Every row gives one point. The points of each table are mixes of a few directions, plus a little noise. How many directions does each table use, and how many do they share? Where both have some left over, give the other angles between the two spaces (their principal angles), to ten degrees, smallest first.

First, 7 rows:
[[-0.20  0.03 -0.09]
 [-0.23  0.04 -0.11]
 [-0.84  0.13 -0.39]
 [-0.07  0.01 -0.03]
 [-0.12  0.02 -0.05]
 [ 0.63 -0.10  0.30]
 [ 0.84 -0.13  0.39]]
Second, 5 rows:
[[ 0.51 -0.07  0.22]
 [-0.31  0.05 -0.14]
 [-0.85  0.12 -0.41]
 [ 0.50 -0.10  0.23]
 [ 0.18 -0.03  0.08]]
Directions: first 1, second 1, shared 1

First, 10 rows:
[[ 0.38  0.28 -0.03  0.55 -0.04  0.08  0.12  0.55]
 [ 0.28  0.19 -0.14  0.80  0.21 -0.02 -0.10  0.25]
 [-0.07 -0.14 -0.33 -0.05  0.54 -0.09 -0.57 -0.49]
 [ 0.28  0.09 -0.23  0.04  0.20 -0.09  0.15  0.40]
 [-0.51 -0.32  0.13 -0.36 -0.02 -0.11 -0.12 -0.71]
 [-0.37 -0.22  0.15 -0.17 -0.18 -0.24  0.47 -0.19]
 [-0.56 -0.37  0.09 -0.58  0.03 -0.03 -0.40 -0.94]
 [ 0.46  0.35  0.03  0.46 -0.10  0.28 -0.15  0.51]
 [ 0.35  0.19  0.06 -0.41 -0.31  0.15  0.40  0.72]
 [-0.19 -0.07  0.28 -0.31 -0.37  0.07  0.22 -0.07]]
Second:
[[ 0.45  0.05 -0.12  0.79 -0.41 -0.29 -0.48 -0.01]
 [ 0.30  0.03 -0.08  0.53 -0.27 -0.20 -0.32 -0.01]
 [ 0.58  0.06 -0.16  1.03 -0.53 -0.38 -0.63 -0.02]
 [-0.28 -0.03  0.08 -0.50  0.25  0.18  0.30  0.01]
 [-0.11 -0.01  0.03 -0.19  0.10  0.07  0.12  0.00]
 [-0.27 -0.03  0.07 -0.49  0.25  0.18  0.29  0.01]
 [ 0.39  0.05 -0.11  0.71 -0.36 -0.26 -0.42 -0.01]
 [-0.33 -0.03  0.09 -0.59  0.30  0.22  0.35  0.01]
 [-0.25 -0.03  0.06 -0.44  0.22  0.16  0.26  0.01]
 [-0.48 -0.05  0.13 -0.86  0.44  0.32  0.52  0.02]]
Directions: first 4, second 1, shared 0; angles 40

First (9 x 11):
[[-0.13 -0.21 -0.09  0.17 -0.39  0.07  0.03 -0.46 -0.23 -0.28  0.58]
 [-0.67  0.17 -0.43 -0.02 -0.10  0.27  0.20 -0.12 -0.17 -0.48  0.45]
 [-0.29  0.09 -0.15 -0.17 -0.14 -0.32  0.27 -0.26 -0.35 -0.40 -0.36]
 [-0.08  0.15  0.01  0.23 -0.06 -0.06 -0.43 -0.24 -0.73 -0.18 -0.01]
 [ 0.25 -0.23  0.20 -0.05 -0.26 -0.26  0.23 -0.26  0.12  0.03 -0.09]
 [-0.07  0.40  0.21 -0.17  0.34  0.24  0.08  0.29  0.21 -0.26  0.15]
 [ 0.22 -0.52 -0.32 -0.07  0.07 -0.06 -0.29  0.18  0.04  0.17  0.10]
 [ 0.27 -0.17  0.09 -0.16  0.25  0.17 -0.11  0.29  0.37 -0.02  0.36]
 [ 0.49  0.31  0.48  0.23  0.28 -0.03  0.03  0.59  0.72  1.43 -1.18]]
Second, 9 rows:
[[-0.62  0.70  0.04  0.13  0.12  0.51  0.01 -0.03 -0.26 -0.52  0.51]
 [ 0.22  0.18  0.38  0.26 -0.09  0.05  0.05  0.00  0.22  0.56 -0.27]
 [-0.57  0.33 -0.40  0.05  0.17  0.30 -0.03  0.20 -0.17 -0.13  0.05]
 [ 0.64 -0.25  0.54 -0.16 -0.18 -0.56  0.16 -0.25  0.09  0.07 -0.50]
 [-0.12 -0.37 -0.39  0.15 -0.22 -0.01 -0.19 -0.19 -0.29 -0.01  0.27]
 [-0.02 -0.49 -0.54  0.19 -0.25 -0.26 -0.17 -0.05 -0.16  0.65 -0.46]
 [ 0.24 -0.01  0.20 -0.32  0.13 -0.23  0.15  0.08  0.14 -0.18 -0.26]
 [-0.05  0.53  0.44 -0.43  0.57  0.47  0.17  0.37  0.40 -0.91  0.79]
 [ 0.31 -0.63 -0.23  0.11 -0.24 -0.26 -0.16 -0.11  0.03  0.47 -0.15]]
Directions: first 6, second 5, shared 5

First, 9 rows:
[[ 0.02  0.36 -0.24 -0.15  0.39 -0.47  0.56 -0.34 -0.27 -0.27  0.42 -0.10
  -0.36 -0.12]
 [ 0.88 -0.34 -0.11  0.21  0.11  0.23  0.48 -0.02  0.19  1.07  0.41 -0.04
   0.46 -0.67]
 [-0.24  0.24 -0.07 -0.05 -0.09 -0.22 -0.14 -0.13 -0.06 -0.13  0.29 -0.45
  -0.41 -0.28]
 [ 0.26 -0.37  0.15  0.14 -0.17  0.38 -0.15  0.21  0.20  0.44 -0.21  0.16
   0.43 -0.02]
 [-0.19  0.28 -0.13 -0.22  0.48 -0.38  0.51 -0.25 -0.35 -0.67 -0.06  0.41
  -0.21  0.55]
 [-0.03 -0.19  0.15  0.06 -0.29  0.29 -0.41  0.22  0.19  0.21 -0.20 -0.05
   0.16 -0.05]
 [-0.25 -0.14  0.19  0.06 -0.40  0.23 -0.59  0.28  0.17 -0.01 -0.32 -0.10
   0.07  0.11]
 [-0.13 -0.28  0.26  0.13 -0.55  0.42 -0.72  0.34  0.31  0.26 -0.32 -0.20
   0.19 -0.06]
 [-0.31  0.39 -0.15 -0.26  0.48 -0.50  0.45 -0.26 -0.42 -0.88 -0.04  0.36
  -0.34  0.57]]
Second:
[[-0.17  0.41  0.03 -0.17  0.09  0.33 -0.09 -0.32  0.29  0.08  0.26 -0.28
   0.22  0.45]
 [ 0.34 -0.56  0.31  0.09 -0.56  0.21 -0.56  0.28 -0.35  0.12  0.11 -0.09
  -0.45 -0.27]
 [-0.40 -0.66 -0.32  0.10  0.32  0.27  0.39  0.12  0.10 -0.28 -0.13  0.27
   0.97 -0.15]
 [ 0.21  0.27  0.08  0.02 -0.08  0.07 -0.06 -0.14  0.25  0.50  0.32 -0.43
   0.00 -0.29]
 [ 0.78  0.72  0.29  0.03  0.05 -0.22  0.11 -0.03  0.33  0.90 -0.29  0.19
  -0.11  0.19]
 [-0.37  0.58  0.41 -0.27  0.15 -0.32 -0.17 -0.46 -0.11 -0.43  0.25 -0.52
   0.13  0.23]
 [-0.23 -0.14 -0.49  0.04  0.20 -0.14  0.33  0.17 -0.06 -0.35 -0.26  0.45
  -0.20  0.00]
 [-0.19 -0.62 -0.31  0.12 -0.11 -0.24  0.03  0.40 -0.51 -0.56 -0.24  0.41
  -0.53 -0.27]]
Directions: first 3, second 6, shared 2; angles 50
